Every row gives one point. The last column is the point's height on a tilted bowl or saddle (a function of degree 2), plus a little noise. Count its main directions that bend up, bend down and stay straight.
In the rows, 128 means zero.

Points, 16 rows:
[[103 121 181 129]
 [198 143  89 102]
 [122  56 193 210]
 [ 76 149 119 105]
 [131 153 145 120]
 [ 47 123 188  57]
 [123 133  79 119]
 [135 121 139 141]
 [ 93 133 125 114]
 [114 135 118 124]
 [114 105  92 110]
 [144 138 130 132]
 [117 102 140 138]
 [ 73  78 125  81]
 [158 151 115 123]
 [149 117 134 146]]
Directions: 1 up, 2 down, 0 straight

Points (24 x 5):
[[126 178 125 164 113]
 [ 88  79 162 130  97]
 [142 110  97 138 106]
 [117 121 141 157 128]
 [121 170 127 115 104]
 [159 109 136 120 119]
 [134 161 159 136 113]
 [133 131 189 123 107]
 [101 129  97 157 112]
 [ 86 148  67 144  66]
 [125 164 126  90 120]
 [115 131 185 142 108]
 [109  89 103  71 155]
 [116 104 151 163 123]
 [182 193 123 142  61]
 [127 195 156 142  92]
 [176 125 125 179 107]
 [125 160 165 147 115]
 [143  80  82 159  87]
 [168 167 208 122  73]
 [165 113  67 171  71]
 [122  51 165 120  88]
 [114 112 141 157 126]
 [166 150 154 123 108]]
Directions: 1 up, 3 down, 0 straight

Points, 42 rows:
[[130 165 105  89 114 103 119]
 [ 67 125  64 126 145  64 106]
 [123 146 150 141 121 103 126]
 [198 108 198  89  98 100  54]
 [ 94 148 146 145  74 130 166]
 [123  98 168 111 148 117 109]
 [155 106 164  99 100 123 128]
 [176 135  55 149 115  55 172]
 [191  74  93 102 179  78 186]
 [110 165  88 191 116 131 123]
 [ 68 162 121 142 166 147 101]
 [140 118 111 112 131 120 131]
 [127 122 171 183 159 154  93]
 [160  78 163 110 132 101 122]
 [111 137 123  91 175 182 152]
 [110 172 163  97 121 122 126]
 [149 149  96 140  62 172 155]
 [ 95 118 109 150 132 191  93]
 [125 153 132  99 117 170 167]
 [139 190  91 111 112 130 147]
 [147 102 229 139 116  92  43]
 [151 136 149 132 124 138 134]
 [127 209 131 172 154 124 176]
 [165 152 127 157 121 142 133]
 [131 147 158 179 125 150 119]
 [114 156 139 128  81 164 179]
 [ 92 139 170 121 101 109 125]
 [ 68 125 145 177 115 186  82]
 [ 95 155 117 101 112 142 138]
 [183 126 152 129 170 194 187]
 [163 126 134 125  94 105 130]
 [133 114 128  97 112 149 146]
 [120  60 162  94 135 194 173]
 [155  85 139 114 137  88 132]
 [124 140 198 164 131 107  88]
 [ 84 119 104 137 106 124 116]
 [141 159  93 153 138 123 139]
 [134 144 182 132 113 160 148]
 [ 73 124 103 124 151  49 114]
 [117 106 142 136 111 180 137]
 [183 108 170 143 101 117 103]
 [ 97  91 111 115 119 167 117]]
Directions: 3 up, 3 down, 0 straight

Points:
[[126 194 180 117 160 108 188]
 [162 157 121 105 144 105 163]
 [164 168 112  91 142 111 165]
 [121 132 150  89 129 109 146]
 [112 143 133  99 136 162 151]
 [ 96 116  77  70 153  87 116]
 [141  93 128 135 102 116 130]
 [162  91 155 173  87 112 127]
 [161 120 132  77  48 144 178]
 [132 127 198  35 139 103 195]
 [118 143 119 120 123 152 130]
 [108 171  97 139  27 181 172]
 [152 120 172 142  61 158 171]
 [106 163 113 137 116 107 116]
 [ 65 107 145 153 161  78 165]
 [125 132 142 162 120  98 121]
 [146 157 161  79 137  91 176]
 [138  97  45 111 131 114 121]
 [102 146 141 175 124 106 103]
 [139  81  92 134 131 122 128]
 [104  70 164  92 156 146 160]
 [156 111 142 152 100 191 168]
 [156 127 161 151 145 101 135]
 [122 161 158 116 125 111 146]
 [147 118  78 177 132 120 144]
 [180 107 146 107 186 158 198]
 [ 79 140  82 129 134  88 123]
 [ 89 133 123 106 106  69 161]
 [197 172  95 132 118 128 207]
 [150 141  89  80 108 125 120]
 [115 112  75 136 144 110 127]
 [113 203 109 141 179 124 149]
 [106  78 101 102 123  89 134]
 [103 150 125 153 109 151 113]
 [147 158 124 111 117 151 149]
 [141 120 141 100  93 113 142]
 [120 229 108 203 159 180 106]
 [110  71 158 106 125 124 137]
 [ 85 108 118  66 157 138 148]
 [ 99  93 116 164  96 117 137]
 [135 157 133  84 106 102 146]
 [180 151 163 153 130 163 175]]
Directions: 4 up, 2 down, 0 straight

Points:
[[115 107 128 129 117 128 138 101 126]
 [111 161  97  76 105 181 104 125 135]
 [190  76 127  73  79 117 173  84 114]
 [113 166  74 142 140  85 119 120 158]
 [155 161 157 117 178 130 171 128 124]
 [187 103 209 113  96 117 136 134  59]
 [125 143  99 134 156 104 139 119 142]
 [ 98 145 123 117 116 155 179 122 137]
 [125 108  78  93 135 176  92 160 138]
 [118 154 162 161 146 119  66  87  94]
 [147 107 142  88  87 185 127  67 116]
 [162 131 142 125 157 112 181 101 126]
 [112 137 150  99 114 149 119 133 124]
 [132 130 165 145 133 158 187 169 103]
 [131  84  97 140  94 108  79 196  93]
 [122  77 107 132 190 172 174 141 101]
 [157 125 215 132 123  99 189 211   7]
 [124 135  99 117  78 100 154  85 146]
 [145 186  88 139 114  84 140  58 161]
 [143 113 116 104 175 119 149 164 114]
 [ 82 127 115  90 134 104 111  23 129]
 [135 166 132  80  88 147 124  90 120]
 [164 129 133 113 154 132 198  92 133]
 [131 151 121 129 172 119 123 115 137]
 [145 208 142 195 122  91 172  95 134]
 [108 116 125  92 152 155 166 181 116]
 [149  97 108 106 180 110 126 122 126]
 [132 139 156 145 137 137  88 119 110]
 [ 29 140 116 184  88 118 120 135 113]
 [137  71 115 100 140 108 187  72 135]
 [132  89  84 132  80 181 140 162 112]
 [147 128 103 126 112 112  54 158 122]
 [138 148 139 110 108 111 134 154 111]
 [137 113 136 129 119 135  60 118 116]
 [119 172 129 120 137 183 147  57 115]
 [128 118 140 107  93 107 112 133 112]
 [156 128 143 112 165 103 131 122 116]
 [ 99 152 134 187 142  88 135 168  98]
 [ 95 151 115  95 144 162 137 124 139]
 [ 85 132 125  53 149 127 107 121 142]
 [ 95 186 129 100  82  98 124 185 120]
 [111 126  87 145 140 108 152 106 139]
 [168 186 114 189  98 113 135 122 121]
 [ 78 112 137  68 113 106 119 169 122]
 [174  63 128 153 181 112 177 127  85]
 [133  92  76 114 191 155 142 158 117]
 [125 145  82 116 163 129 156 148 146]
 [156 186 112  99 144  70  59 109 138]
 [126 110 108 108 111 123  80 131 126]
 [113 111 142 186 112 144 150 162  97]
 [129 102  99 142 101 106 173  93 139]
 [158 112 151  78 114 133 128 129 109]
 [ 94 131 147 160  96  96 176  54 147]
 [171 135 142 177 115 151 113 164  95]
 [ 52 163 162 137 121 159 101 152 123]
 [150 169  93 110 194 144 145 144 163]
 [ 93 157 139 182  78 127 141 123 114]
 [139 112 174 125 136 127 167 129 106]
 [147 183  87  90 131 126 104 117 156]
 [114 119 109 201 137 132 127 134  99]
 [102 139 167  69  94 118 197  99 133]
 [153 142 190 148 131 182 161 101 110]]
Directions: 2 up, 3 down, 3 straight

Points (71 x 9):
[[163  61 127 110 146 138 169  90  87]
 [155 145 158 127 113 129 103 151 142]
 [ 93  62 194 158 133 156 147 180 160]
 [129  66  64  89 138 148  82 107 103]
 [151 164 119 155 172 119  94  85 129]
 [142 141 142  98 113 128 136 115 111]
 [150 149 113 190 146 116  96 198 163]
 [ 99 146  92 165 149 128 101 120 141]
 [116 158 144 131 119  82 119 171 122]
 [ 81 149 124 115 126 177 211 101 104]
 [133  86  85 143  95 122 113 101 129]
 [ 72 129 127 147 117 134 103 119 149]
 [171 169 116 156 175 104  68 124 126]
 [ 37 148 166 118 103  53 148 228  34]
 [146 124 148 127 158 104 164  19 150]
 [155 163 110 204  77 169 173 118 185]
 [ 79 121 101  80 143  93 175 117  50]
 [136 149 100 141 142 134 137  92 126]
 [124 154 115 176 106 106  70 217 169]
 [117 118 131  83 109 125 122 117  96]
 [160 158  88 195 125 106 168 180 143]
 [169 135 155 110 147 139 112  70 141]
 [136 107 108  86 156 133 152 117  68]
 [120 157 121 154 142 101 146 155 142]
 [ 81 103 136 189 130 184 123 151 200]
 [112 182 125  77 111 172 105 182 130]
 [184 129  90  98 111 109 160 154  66]
 [173 113 169 120 117 180 150  94 148]
 [ 98 154 110 154 120 120 180 142 144]
 [ 91 154 111 147 163 142 151  66 127]
 [130 133 169 131 143 158 175  57 153]
 [115 155 138 118 131 149 161 153 129]
 [111  95 117 132 148 157 133 164 121]
 [175 145 143 119 137 136  83 193 151]
 [148 122 101 148  85 133 137 163 117]
 [150 176  96 142 150 119 112 173 145]
 [115  48 177  64 119 182 137 115  95]
 [ 83 138 159 118 154  72 103  64  83]
 [166 116 178  72 160 101 109 182 131]
 [143  92 115  59 124 115 139 132  64]
 [173  95 155 126  97 109 132 155 116]
 [117 174 133  72 120 105 159 131  90]
 [120 124 185 135 167 166 127 140 164]
 [155  69  79 152 142 179 125 103  86]
 [ 68 119 195 143 129 111 111 146 111]
 [166 149 149 182  98 104 161  77 187]
 [ 85 170 141 108 124 135 142 168 132]
 [148 140 128 136 180 147 135 112 118]
 [ 73 123  59 101  99 127 164 125 107]
 [108 145  95 125 105 127 167  74 139]
 [137  75 109 190 122 117 116 108 120]
 [143 149  90 150  93 128 126 138 130]
 [109 172  87 103 165 130 154 124 113]
 [119 170 164 129 158 116 133 110 150]
 [152  63 114 110 114 141  90 107 128]
 [ 93 128 156 128 110 163 137 151 148]
 [112  94 112 168 121 119  59 148 144]
 [147 129 158 111 126 122 156 137 116]
 [140 174 131 118 143 115  78  93 141]
 [129  86 122 140 140 153 102 167 142]
 [165 153 157 132 134 159 144 138 150]
 [111 162 117 104 160 117 146 134 113]
 [122 126 117 107 114 119 121 171 108]
 [113 125 189 167  90 144 140 153 182]
 [138  61 152 158 180 115 179 177 106]
 [204 127 122 148 120 100  65 134 106]
 [126 157 138  45 124 130 142  96  73]
 [165  86 163 135 113  97 151  79 147]
 [ 67 111 130 150  95 135 108  98 157]
 [ 86 123 153 153 139 129 138 111 130]
 [183 148  78 118 240 162 104 153  78]]
Directions: 4 up, 3 down, 1 straight
